Each row of a before or after table is a point. One or more steps were done to the points. Then noise was added and the rows were shuffled. The steps act on columns, c1 being the first. Name the steps. A step turns or swaps two columns, mirrors them in a line or flattens them onto one, adds a multiple of one to another, or multiplies or shifts one. Angles are multiples of 10 degrees, from the lower column toward the higher: turns from -170 to 170, lines from 10 to 170 but not 90. Use the fewest steps. Two steps may share a column if one is a turn and the other turns, adds or multiplies; they go together, in the order done. Otherwise the lowest column goes first.

Before, 10 rows:
-37, 49
40, -27
-5, -21
31, 49
3, 36
6, -27
-33, 0
36, -15
-26, 7
44, 7
After (10 x 2):
-8, -60
21, 17
37, -11
29, -34
-28, 21
-59, -14
10, 19
-24, 10
48, -5
-21, -29
Steps: mirror c1 and c2 in the line at 160 degrees

Before, 8 rows:
-5, -40, 3, 28
27, -30, 56, -18
-8, 9, -28, 2
-11, 13, -37, -1
23, 10, 30, 0
1, 19, -7, -38
20, 11, -33, -37
-18, -13, -19, -21
After:
-2, -30, 29, -17
21, -33, 10, -39
-2, 12, -44, 19
-8, 7, -2, -30
27, -28, -3, 61
-16, -25, -9, -17
22, 2, 17, 23
-9, 4, 0, -40
Steps: turn c2 and c4 by -70 degrees; turn c3 and c4 by 70 degrees

Before, 11 rows:
-37, -8, -23, -15, -28, 10, 7, 36, -14
-12, 13, -11, -60, -10, 14, -2, -15, 28
-21, 20, 15, -20, 16, 10, -35, 22, -18
-8, 40, -3, -17, 0, 9, 7, 13, -12
24, 7, -15, -20, -23, 12, -6, 22, -13
5, 15, -32, 18, 21, 7, 6, -5, 6
-19, -15, -12, -28, 37, -11, 8, -2, -1
5, 10, -22, -40, 7, 17, 6, -20, -12
15, -29, -13, -17, -26, -32, -10, -32, 3
-2, 17, -8, 23, 15, 26, 14, -5, -12
-7, -38, 8, -25, -3, -10, 14, 49, 28
After:
-36, -14, -24, -16, -26, 12, 6, 34, 11
6, 17, -31, 20, 21, 7, 7, -5, 1
25, 2, -17, -20, -23, 13, -5, 20, 14
15, -27, -14, -15, -25, -30, -11, -31, -15
-1, 11, -9, 23, 14, 28, 11, -1, 18
-12, 20, -12, -62, -10, 12, -1, -16, -22
-3, -26, 8, -24, -5, -11, 14, 48, -39
-7, 34, 0, -16, 0, 9, 6, 14, 24
4, 5, -22, -40, 5, 17, 5, -21, 10
-19, -14, -13, -28, 39, -11, 7, -5, -2
-21, 13, 16, -18, 15, 9, -40, 21, 24
Steps: mirror c2 and c9 in the line at 10 degrees
